Each row of a before or after table is a point. One or more steps were done to the points. Then noise was added and the rows were shuffled. The steps act on columns, c1 being the first. Name the steps. A step turns or swaps two columns, mirrors them in a line or flattens them onto one, adds a multiple of one to another, or multiplies or shifts one. Angles are multiples of 10 degrees, from the lower column toward the higher: turns from -170 to 170, lines from 10 to 170 but not 90. Use the fewest steps. Two steps may share a column if one is a turn and the other turns, adds or multiplies; they go together, in the order done. Otherwise the lowest column goes first.

Before (13 x 3):
[[ -5  21 -25]
 [ 29 -17 -68]
 [-14 -18   5]
 [-55  12  26]
 [-26  21  27]
 [ 13 -39   0]
 [ 61 -39   8]
 [-13  -1  -9]
 [ 59 -19 -58]
 [  9  42 -28]
 [ 79 -17 -13]
 [  6 -12 -34]
 [-39   1  22]]
After (13 x 3):
[[ 62 -66  11]
 [-15 -30   5]
 [ 30 -30 -66]
 [ 80 -27 -15]
 [-41   1  18]
 [ 56 -28 -58]
 [  3 -18 -35]
 [ 10  65 -28]
 [ 15 -61   1]
 [ -4  30 -28]
 [-13   1 -11]
 [-27  33  23]
 [-52  18  25]]
Steps: multiply c2 by 1.6

Before (10 x 6):
[[-16 -15 -12 -20  22  37]
 [ 57  25 -20  -8 -49 -32]
 [-25  -8 -22 -10  15  31]
 [-37   7 -41 -10   9  25]
 [ -5 -28 -34 -12  73  41]
 [ 14  50  -9  65 -45  29]
 [ 50  98  15 -34  -8  -9]
 [ 48  54  51 -30 -17   1]
 [  2  -5 -46 -20  -5  65]
 [ -7 -35 -20  27 -32   5]]
After (10 x 6):
[[ 11  46  12  64 -47  68]
 [ 50 100 -19 -35  -9  -4]
 [  5  -3  46 -22  -4  68]
 [-34   7  41  -8   6  14]
 [ -4 -25  36 -12  75 -31]
 [  1 -34  23  26 -26  37]
 [ 58  28  17  -4 -46  20]
 [ 49  46 -54 -34 -19  13]
 [-15 -17  11 -18  18  20]
 [-28 -11  25 -12  19  16]]
Steps: multiply c3 by -1; add -1 times c5 to c6

Before (13 x 8):
[[ 15  48  29   2 -17 -36   9  -2]
 [ 18  37 -42   8 -28  31 -57  33]
 [ 50  15  10  26  20 -23 -32  23]
 [ 62 -58 -18  64  -5  30  22  73]
 [ 17  -1  14 -21  28 -63 -26 -29]
 [-17  75  -3 -57  38   0  17  56]
 [-40   7  42   0 -30  -3   0 -15]
 [ -7   4  26  28  30 -45 -20 -62]
 [ 24   7  17  89 -18  -5 -49 -30]
 [-24  39  24  24   1 -16 -23 -21]
 [ 25  -4  53  -7  19 -14 -64 -33]
 [ 29  -2   5 -14   3  47 -13 -42]
 [ 28   7  30 -77  25 -59 -47 -15]]
After (13 x 8):
[[ 27   7  30 -77  24 -68 -49 -13]
 [ -7   3  26  27  31 -53 -19 -63]
 [ 62 -58 -18  63  -3  37  24  72]
 [ 19  36 -42   8 -27  44 -58  33]
 [ 16  48  29   2 -17 -46   9  -2]
 [ 24   7  17  87 -16 -10 -47 -29]
 [ 18   0  14 -21  29 -67 -25 -29]
 [-42   7  42   1 -30 -16   1 -16]
 [ 25  -3  52  -5  19 -31 -65 -32]
 [ 29  -1   5 -12   2  45 -12 -42]
 [ 50  14  10  25  20 -23 -33  23]
 [-24  40  22  24   1 -23 -23 -21]
 [-16  76  -3 -57  36   0  17  56]]
Steps: add -0.3 times c3 to c6

Before (9 x 9):
[[-19 -40  19 -51 -20   4  -5 -17  -4]
 [ 68  10 -11 -27 -16  12  -2 -37   3]
 [-17  14   9  -5 -29  11   3 -25  50]
 [ 55 -19 121 -10 -24  10  -9 -23  -2]
 [-23  12   8  -7 -34 -11  -2 -13 -11]
 [ 14 -39  54  17 -14   3  -1 -39  -8]
 [-28   2 -12   2 -21  35 -20   2  -8]
 [-18   9   0  13  17 -12 -25   9  25]
 [-33  16  -9  -6  25  15   7 -10  -8]]
After (9 x 9):
[[ -1   6   0  14 -25 -11  -5 -16  31]
 [ 35   4 -12   4  -9  32  18  -8   8]
 [ 28 -40  18 -52   0   3  11  14   6]
 [ 42  13   7  -7   4 -11  13  11  -3]
 [  1 -39  55  18  19   3  16  34   5]
 [-33  11 -12 -27  63  14   7  34  14]
 [  1  16  -8  -8 -45  15   3  12  -8]
 [ 32  13   9  -5   6  10 -34  25  36]
 [-16 -19 122 -10  56  12  13  19  11]]
Steps: turn c1 and c5 by 130 degrees; turn c7 and c8 by 160 degrees; turn c7 and c9 by 50 degrees

Before (12 x 11):
[[  76   35    0  -11  -23   23  -17   51   17    1    8]
 [ -30   10    1   34   10 -121   91   25   32   76  -29]
 [  25    6   12  -32   -2   -6  -13  -23   -2   23   -4]
 [ -33   36  -32  -21  -16   24  -16    3  -20  -35  -14]
 [  -8   -4   58   34  -79   23  -20  -34   13  -42   57]
 [  30   -8   -2  -19  -15    5   -7   37  -26  -41  -42]
 [ -35    4   56   -3  -14    6   37  100  -37   -8    3]
 [ -17   26    1  -36   25    7    0   -2   26  -47  -29]
 [ -16   45    5   50   23  -10   -9  -11    3    8  -36]
 [ -18   22   27   -4  -11  -32   65  -31  -31  -35   14]
 [ -23   -1  -14  -12   10   26   56  -35   11  -11  -28]
 [ -34   -6    3   90   16  -47  -12  -28   -5  -12   63]]
After (12 x 11):
[[ 34  32 -41 -23  25 -15 -18  -3 -20 -35 -12]
 [  9 -16   1  34  30   2  -9  29 -27 -39 -43]
 [-39  49  -1 -33 -25   0  -6  -9   2  10 -34]
 [ 16  12  52 -33  51   0  38  87 -38  -5   1]
 [ 17  -8 -12 -18 -12 -24  56 -35   9 -10 -25]
 [-71  -1   5 -62 -41  39 -12 -14  -4 -11  66]
 [ 22   6  11  37  -4   9 -16 -16  -2  22  -7]
 [-14  32  -7  74  46 -15 -18  35  20   0  11]
 [ 11  30  24 -14 -13  33  64 -29 -32 -38  17]
 [ 41  27  -7  -6 -17 -18  -1   6  26 -47 -30]
 [-29   8  56 -18  65   7 -23 -60   9 -39  56]
 [-19   9  -1 -41 -38 116  92  41  33  73 -28]]
Steps: turn c1 and c4 by 110 degrees; turn c2 and c3 by -10 degrees; turn c5 and c6 by -160 degrees; turn c5 and c8 by -20 degrees
